Every row gives one point. The last column is the point's height on a tilted bowl or saddle (a function of degree 2), plus a little noise. Count its main directions that bend up, bend down and stay straight.

Points (18 x 4)
[[-0.49 -0.08 -0.04 -0.18]
 [-0.14  0.07 -0.23  0.17]
 [-0.17  0.07 -0.06  0.14]
 [-0.10  0.25 -0.35  0.06]
 [ 0.45 -0.67  0.25 -0.68]
 [-0.04  0.40  0.05  0.38]
 [ 0.44  0.06 -0.13  0.12]
 [-0.13  0.06  0.24  0.12]
 [ 0.35 -0.01  0.02  0.15]
 [ 0.00  0.08 -0.33  0.19]
 [ 0.16  0.11  0.12  0.27]
 [-0.07 -0.16 -0.15  0.22]
 [ 0.40  0.31 -0.22  0.15]
 [ 0.18  0.32  0.37  0.51]
 [-0.29  0.29  0.67  0.12]
 [-0.26  0.39  0.06  0.20]
 [-0.22 -0.08 -0.62  0.18]
 [ 0.01 -0.13 -0.28  0.28]]
Directions: 1 up, 2 down, 0 straight

Points (21 x 5)
[[ 0.09  0.14  0.02  0.19  0.15]
 [-0.39  0.36  0.01 -0.59  0.28]
 [ 0.01  0.05  0.19  0.03  0.17]
 [-0.17  0.37 -0.11  0.08  0.36]
 [ 0.20  0.16 -0.42  0.06 -0.13]
 [-0.12  0.04  0.17  0.11  0.23]
 [ 0.03  0.39  0.11 -0.10  0.23]
 [-0.52 -0.28  0.11  0.09 -0.01]
 [-0.43 -0.46  0.35  0.53  0.01]
 [-0.16  0.00 -0.38  0.14  0.00]
 [-0.08 -0.16  0.41 -0.27  0.13]
 [-0.46 -0.28 -0.19  0.34 -0.06]
 [-0.23  0.59 -0.04  0.12  0.69]
 [-0.21  0.49 -0.02 -0.07  0.45]
 [ 0.36 -0.04  0.05  0.14 -0.09]
 [ 0.40 -0.17 -0.17  0.38 -0.18]
 [-0.07  0.20  0.50 -0.37  0.30]
 [-0.18 -0.10  0.17  0.11  0.14]
 [-0.31  0.32  0.40 -0.51  0.41]
 [-0.44 -0.14  0.11 -0.02  0.09]
 [-0.02  0.40  0.18  0.01  0.38]]
Directions: 1 up, 1 down, 2 straight

Points (47 x 7)
[[ 0.28 -0.37 -0.02  0.43  0.25 -0.08  0.37]
 [-0.27 -0.09 -0.19  0.07  0.24 -0.05  0.01]
 [-0.20  0.15  0.18 -0.23 -0.09  0.35 -0.11]
 [-0.03  0.59 -0.23  0.59  0.42  0.08  0.60]
 [-0.52 -0.21  0.26  0.04 -0.11 -0.06 -0.26]
 [ 0.31 -0.12  0.03  0.12 -0.40  0.37 -0.11]
 [-0.18  0.37 -0.04 -0.24 -0.48 -0.03 -0.23]
 [ 0.15 -0.44 -0.52 -0.36  0.01  0.15 -0.13]
 [-0.37 -0.57 -0.36 -0.19 -0.10 -0.10 -0.25]
 [-0.39  0.15 -0.13 -0.01 -0.33  0.09 -0.03]
 [ 0.56  0.26 -0.08 -0.03 -0.48  0.04 -0.35]
 [ 0.49 -0.06 -0.25  0.04  0.07  0.32 -0.05]
 [-0.05 -0.13 -0.13 -0.31 -0.45  0.30 -0.37]
 [-0.44 -0.09  0.10 -0.16  0.20 -0.08 -0.31]
 [ 0.02  0.04  0.28  0.32  0.17 -0.25  0.13]
 [ 0.01  0.55 -0.24  0.05  0.51 -0.19  0.07]
 [-0.03  0.35  0.03  0.16  0.01 -0.07  0.24]
 [ 0.04 -0.09  0.32 -0.02  0.20 -0.21 -0.05]
 [ 0.46  0.00 -0.51 -0.49 -0.13 -0.29 -0.40]
 [-0.35 -0.09  0.11 -0.40 -0.15  0.34 -0.39]
 [ 0.09 -0.09  0.00 -0.11 -0.42 -0.29 -0.09]
 [ 0.01 -0.28  0.38 -0.19 -0.13  0.03 -0.04]
 [-0.32 -0.12  0.41  0.40 -0.51  0.20 -0.21]
 [ 0.06 -0.14  0.42  0.40 -0.03 -0.21  0.10]
 [-0.17 -0.05  0.20  0.72 -0.19 -0.16  0.13]
 [ 0.14 -0.11 -0.50 -0.35 -0.37  0.19 -0.46]
 [ 0.34 -0.09  0.13  0.16 -0.12 -0.22  0.19]
 [ 0.16 -0.13 -0.09  0.08 -0.15 -0.46  0.17]
 [ 0.03 -0.04  0.02 -0.29 -0.24 -0.07 -0.17]
 [ 0.09 -0.11  0.27 -0.24  0.28  0.07 -0.17]
 [ 0.37  0.37 -0.31  0.43  0.05  0.44 -0.02]
 [-0.10 -0.56 -0.06 -0.04  0.01  0.06  0.10]
 [-0.15  0.08  0.02 -0.65 -0.15 -0.27 -0.70]
 [-0.39  0.66  0.31  0.40 -0.34 -0.22  0.54]
 [-0.24 -0.11  0.17 -0.10  0.36 -0.85 -0.54]
 [ 0.63 -0.27  0.22  0.31  0.09  0.03  0.31]
 [ 0.22 -0.24  0.05  0.24 -0.09  0.03  0.23]
 [ 0.09  0.10 -0.19 -0.18  0.13 -0.26 -0.08]
 [-0.03  0.12  0.07 -0.16  0.06  0.40 -0.09]
 [ 0.27 -0.02 -0.14 -0.14  0.17  0.31 -0.10]
 [-0.36 -0.15  0.50  0.11  0.00  0.21 -0.17]
 [-0.12  0.18 -0.23 -0.18 -0.11 -0.40 -0.15]
 [ 0.09  0.39  0.28  0.06 -0.02  0.06  0.11]
 [-0.31 -0.24  0.17  0.32  0.30 -0.16 -0.02]
 [ 0.05 -0.04 -0.03  0.24 -0.39  0.21 -0.04]
 [ 0.04  0.04  0.52 -0.12  0.37 -0.35 -0.42]
 [ 0.43 -0.38  0.04  0.38 -0.45 -0.41  0.33]]
Directions: 1 up, 4 down, 1 straight

Points (76 x 9)
[[ 0.01  0.19  0.30 -0.78  0.20 -0.38  0.30 -0.27  0.57]
 [-0.15 -0.08 -0.03  0.06 -0.17 -0.29  0.37 -0.29  0.24]
 [ 0.39  0.24  0.03 -0.16  0.10  0.24 -0.25 -0.04  0.06]
 [ 0.08  0.08  0.27  0.31  0.00  0.18 -0.37 -0.25 -0.08]
 [-0.08  0.01 -0.17 -0.13  0.25  0.07  0.22 -0.84  0.54]
 [ 0.29 -0.16  0.02 -0.59  0.09 -0.20  0.64 -0.17  0.42]
 [-0.10 -0.12  0.01 -0.15 -0.30 -0.33 -0.13  0.05  0.19]
 [ 0.26  0.16 -0.19  0.15  0.07 -0.04 -0.63 -0.29  0.00]
 [-0.45  0.12  0.20 -0.24  0.07 -0.03 -0.14 -0.71  0.67]
 [-0.17  0.23 -0.59  0.31  0.03  0.17  0.20 -0.08  0.06]
 [-0.04  0.15 -0.05 -0.42 -0.12  0.65 -0.51  0.00  0.55]
 [ 0.49  0.24  0.09  0.14  0.51  0.20  0.10  0.11  0.13]
 [-0.41  0.10 -0.03 -0.32 -0.01 -0.63  0.15 -0.01  0.36]
 [-0.04 -0.12  0.02  0.03  0.35 -0.10 -0.04  0.04  0.21]
 [-0.21 -0.05  0.09 -0.16  0.35 -0.30 -0.12 -0.22  0.39]
 [ 0.38 -0.19 -0.52  0.06  0.18  0.08 -0.10  0.26  0.50]
 [ 0.40 -0.11  0.08  0.45 -0.14  0.28  0.08  0.32  0.07]
 [ 0.33  0.63 -0.82 -0.07  0.26  0.22 -0.22 -0.25  0.04]
 [ 0.05  0.22  0.15  0.19  0.04 -0.52 -0.18 -0.26 -0.01]
 [-0.11  0.46 -0.44 -0.08 -0.43  0.25  0.11  0.02 -0.14]
 [ 0.16  0.23 -0.68 -0.41 -0.15  0.19  0.15  0.15  0.01]
 [-0.25 -0.06 -0.09 -0.05 -0.21  0.12  0.30 -0.45  0.19]
 [ 0.23  0.18 -0.30  0.05 -0.59  0.08  0.17  0.20 -0.20]
 [ 0.48  0.12  0.14  0.00 -0.37  0.24 -0.35 -0.11 -0.05]
 [ 0.26 -0.16  0.30  0.21  0.23  0.03  0.21  0.32  0.05]
 [ 0.16 -0.08 -0.54 -0.29 -0.07 -0.08  0.09 -0.14  0.26]
 [ 0.28  0.26 -0.35  0.12  0.03 -0.39 -0.37 -0.25 -0.16]
 [ 0.28  0.09 -0.30 -0.19  0.17 -0.06  0.32  0.08  0.15]
 [-0.22 -0.07 -0.16  0.27  0.39  0.09  0.29 -0.19  0.31]
 [-0.53 -0.22  0.19  0.38  0.13 -0.05  0.42  0.08  0.24]
 [-0.44 -0.48 -0.30 -0.37  0.35  0.05 -0.52 -0.32  0.67]
 [ 0.09 -0.10 -0.29  0.04 -0.30  0.23 -0.26 -0.24  0.38]
 [-0.28  0.68 -0.07 -0.18  0.10  0.11 -0.27 -0.24  0.04]
 [-0.29  0.11 -0.09  0.13 -0.07  0.16 -0.01  0.05  0.08]
 [ 0.15  0.54  0.46  0.41  0.47  0.07 -0.06 -0.31 -0.17]
 [ 0.09 -0.19 -0.29  0.56  0.11 -0.55 -0.08 -0.16  0.48]
 [-0.06 -0.03  0.16 -0.11 -0.59 -0.04 -0.12 -0.18  0.09]
 [ 0.03 -0.04 -0.44 -0.31  0.17 -0.10 -0.57  0.23  0.09]
 [ 0.35 -0.12  0.52  0.12  0.05  0.30 -0.33  0.00 -0.24]
 [-0.32  0.33  0.01  0.22  0.39  0.15  0.36  0.27 -0.11]
 [ 0.35  0.09  0.61  0.12  0.07 -0.01  0.19  0.05 -0.25]
 [-0.05 -0.30 -0.05 -0.11  0.43 -0.14 -0.06  0.07  0.36]
 [ 0.01  0.27  0.29 -0.20  0.41  0.14 -0.21 -0.24  0.10]
 [ 0.30 -0.35  0.49 -0.14 -0.28 -0.30  0.06  0.06 -0.04]
 [ 0.29  0.09 -0.23  0.08  0.46  0.06  0.11  0.13  0.22]
 [-0.04  0.51 -0.13 -0.37 -0.14 -0.05 -0.14  0.17 -0.31]
 [ 0.03  0.15  0.23 -0.28 -0.21 -0.43 -0.33 -0.18  0.06]
 [-0.22 -0.02  0.00  0.13 -0.10  0.01  0.31 -0.04  0.05]
 [ 0.16  0.13 -0.36  0.19  0.25 -0.42  0.09 -0.01  0.09]
 [-0.30 -0.60  0.52  0.54  0.12 -0.18  0.01 -0.03  0.34]
 [ 0.06 -0.02 -0.18 -0.02 -0.15 -0.30 -0.28  0.36 -0.02]
 [-0.08 -0.25 -0.12  0.09 -0.20  0.19  0.18  0.00  0.20]
 [-0.03  0.03  0.05 -0.19 -0.12  0.11 -0.08 -0.04  0.11]
 [-0.17 -0.29  0.20 -0.22 -0.44 -0.02 -0.02 -0.59  0.34]
 [-0.08 -0.01  0.50 -0.43 -0.20 -0.11 -0.05 -0.71  0.51]
 [ 0.03 -0.05 -0.05 -0.01 -0.03  0.05  0.46 -0.12  0.10]
 [-0.20  0.05 -0.33 -0.38  0.12 -0.04 -0.23  0.41 -0.06]
 [-0.58 -0.09 -0.23 -0.40 -0.71  0.51  0.08  0.12  0.30]
 [ 0.18 -0.10  0.44 -0.29 -0.02 -0.21  0.34  0.21  0.02]
 [ 0.21 -0.33  0.34  0.20  0.67  0.42 -0.08  0.01  0.10]
 [-0.23  0.32  0.02  0.10 -0.09  0.33  0.18  0.40 -0.19]
 [ 0.35  0.06  0.36 -0.29 -0.31  0.16  0.27 -0.12 -0.06]
 [-0.40 -0.34 -0.01  0.07 -0.01 -0.19 -0.29 -0.37  0.67]
 [ 0.28  0.27  0.52 -0.09 -0.25  0.42 -0.53 -0.28 -0.01]
 [-0.46 -0.08 -0.32 -0.22 -0.01  0.25  0.25  0.26  0.06]
 [ 0.04  0.74  0.12 -0.59 -0.35  0.06 -0.14  0.04 -0.12]
 [ 0.06  0.06  0.04 -0.21 -0.28  0.01  0.05 -0.17  0.07]
 [-0.20  0.20  0.18 -0.18  0.09  0.03 -0.29 -0.44  0.30]
 [-0.18  0.28  0.23 -0.19  0.75 -0.21  0.05 -0.09  0.23]
 [-0.54 -0.26  0.00  0.25 -0.32 -0.29  0.10 -0.20  0.52]
 [-0.08 -0.07 -0.25  0.08 -0.34  0.13  0.21  0.38  0.05]
 [ 0.25  0.05 -0.06 -0.07 -0.28  0.10 -0.34  0.04  0.06]
 [-0.11 -0.13 -0.05 -0.21  0.12 -0.21 -0.07  0.08  0.22]
 [ 0.26 -0.30  0.08  0.35 -0.25  0.09 -0.42  0.25  0.17]
 [-0.28 -0.23  0.23 -0.21 -0.59  0.51 -0.06  0.21  0.20]
 [-0.10 -0.25  0.28  0.19 -0.44 -0.15  0.11  0.38 -0.03]]
Directions: 3 up, 3 down, 2 straight

Points (64 x 9)
[[-0.55  0.01 -0.55  0.46 -0.66 -0.30 -0.11  0.31 -0.63]
 [-0.10  0.00 -0.11  0.14  0.24 -0.07  0.23  0.04 -0.13]
 [ 0.16 -0.28  0.01 -0.44 -0.16  0.52 -0.25 -0.71 -0.32]
 [-0.28 -0.41 -0.10  0.29 -0.39  0.15  0.46  0.12 -0.26]
 [ 0.58  0.36  0.42 -0.14  0.15 -0.50 -0.33  0.07 -0.36]
 [ 0.36 -0.08 -0.36 -0.28 -0.31 -0.02  0.56 -0.17 -0.26]
 [-0.30 -0.23 -0.22  0.16  0.20  0.11 -0.27 -0.13 -0.16]
 [-0.23  0.14 -0.17 -0.60 -0.54  0.17  0.14  0.04 -0.39]
 [ 0.03  0.19  0.14 -0.08  0.26 -0.19 -0.13  0.15 -0.17]
 [-0.02 -0.07  0.67  0.43  0.21  0.12 -0.41  0.24 -0.25]
 [ 0.17  0.55 -0.07  0.09  0.05 -0.04 -0.06 -0.35 -0.36]
 [ 0.37 -0.04  0.13 -0.14  0.10 -0.08 -0.16  0.09  0.00]
 [-0.12  0.04  0.67  0.40  0.19  0.01  0.21  0.12 -0.25]
 [ 0.09  0.07  0.13  0.47 -0.05 -0.11 -0.04  0.06 -0.09]
 [-0.62 -0.27  0.11 -0.05  0.41  0.08  0.23 -0.38 -0.37]
 [-0.08 -0.56 -0.25  0.28 -0.08 -0.05  0.30 -0.16 -0.17]
 [-0.03  0.37  0.15 -0.09  0.11  0.16  0.33  0.04 -0.25]
 [ 0.01  0.09  0.09 -0.09 -0.42  0.34  0.49 -0.02 -0.23]
 [ 0.35  0.07 -0.35  0.27  0.01  0.20 -0.36  0.01 -0.12]
 [ 0.16 -0.20  0.28 -0.14  0.11 -0.13  0.41 -0.33 -0.08]
 [-0.20 -0.10  0.12  0.58  0.03  0.38  0.04  0.10 -0.14]
 [-0.15  0.42 -0.33  0.18 -0.32  0.29  0.23  0.07 -0.32]
 [ 0.15 -0.02  0.09 -0.10 -0.06  0.11 -0.26 -0.22 -0.02]
 [ 0.22  0.50  0.15  0.02  0.13  0.00  0.04  0.14 -0.28]
 [-0.28 -0.55  0.10  0.55 -0.26 -0.77 -0.19  0.00 -0.21]
 [-0.13  0.16  0.41 -0.28  0.18  0.02  0.06  0.12 -0.24]
 [-0.17  0.18 -0.06 -0.20  0.17 -0.13 -0.39 -0.05 -0.23]
 [ 0.18 -0.28 -0.07  0.30  0.13  0.08 -0.12 -0.14 -0.01]
 [ 0.63  0.03 -0.04  0.15 -0.28  0.31  0.09 -0.28 -0.11]
 [ 0.41  0.10  0.64 -0.02 -0.28  0.28  0.32 -0.14 -0.23]
 [ 0.14 -0.02 -0.19 -0.15 -0.10 -0.37  0.27 -0.10 -0.17]
 [-0.45 -0.28  0.21 -0.38 -0.13 -0.22 -0.41 -0.09 -0.19]
 [ 0.04 -0.03  0.19  0.03  0.22 -0.05 -0.47  0.63 -0.20]
 [ 0.10 -0.01  0.14 -0.32 -0.10 -0.03 -0.22 -0.07 -0.03]
 [-0.13  0.07 -0.06 -0.34  0.08 -0.05 -0.19 -0.41 -0.23]
 [-0.30 -0.06 -0.18  0.10  0.07  0.15 -0.08 -0.25 -0.16]
 [-0.03 -0.08  0.51 -0.13  0.12  0.52  0.44 -0.17 -0.22]
 [ 0.17  0.19 -0.29  0.04  0.20  0.35 -0.09 -0.41 -0.19]
 [ 0.42 -0.32  0.01 -0.29 -0.25  0.16  0.34 -0.32 -0.06]
 [ 0.57 -0.07 -0.06  0.42  0.04 -0.72  0.08 -0.16 -0.27]
 [-0.47  0.06 -0.08 -0.04 -0.08 -0.01  0.13 -0.01 -0.27]
 [-0.18 -0.11  0.41  0.18  0.20  0.15  0.04 -0.22 -0.11]
 [-0.10 -0.10  0.35  0.14 -0.25 -0.24 -0.04 -0.49 -0.11]
 [ 0.65  0.03  0.28 -0.15  0.23 -0.39  0.15 -0.24 -0.17]
 [ 0.39 -0.21 -0.02 -0.53 -0.11  0.64  0.32  0.34 -0.23]
 [ 0.39 -0.04 -0.21 -0.04 -0.04 -0.12  0.17 -0.06 -0.05]
 [-0.10  0.04 -0.65 -0.47  0.16 -0.37  0.28 -0.17 -0.55]
 [ 0.26 -0.14  0.34  0.17  0.45  0.60 -0.05 -0.07 -0.14]
 [-0.05 -0.30  0.30  0.16  0.21 -0.15 -0.41 -0.16 -0.05]
 [-0.45  0.15 -0.15 -0.31 -0.25 -0.27  0.39  0.00 -0.52]
 [-0.19  0.66 -0.34  0.08  0.36 -0.04  0.20 -0.26 -0.59]
 [-0.64 -0.04  0.16  0.41 -0.01  0.07  0.19 -0.22 -0.37]
 [-0.09 -0.23 -0.42  0.48  0.26 -0.28  0.48 -0.07 -0.41]
 [-0.47 -0.02  0.26 -0.37 -0.05 -0.24  0.35  0.43 -0.48]
 [ 0.11  0.34  0.33 -0.09 -0.54 -0.32 -0.19 -0.06 -0.22]
 [-0.35  0.32  0.32 -0.39  0.31  0.47 -0.13 -0.13 -0.45]
 [-0.06  0.07  0.06 -0.25  0.03  0.00  0.17 -0.23 -0.14]
 [ 0.01 -0.04 -0.02 -0.10 -0.24  0.14  0.31  0.30 -0.11]
 [ 0.04 -0.18 -0.30  0.25  0.15  0.18 -0.13  0.24 -0.06]
 [ 0.06  0.34  0.28 -0.32  0.37 -0.46 -0.40 -0.11 -0.44]
 [ 0.21  0.21 -0.09 -0.06 -0.12 -0.40  0.34 -0.05 -0.27]
 [-0.17 -0.09 -0.38 -0.30 -0.39  0.14 -0.17 -0.33 -0.24]
 [-0.25  0.28 -0.31  0.04 -0.15 -0.11  0.19 -0.03 -0.34]
 [ 0.33  0.35 -0.07  0.11  0.19  0.23  0.57  0.10 -0.24]]
Directions: 0 up, 7 down, 1 straight
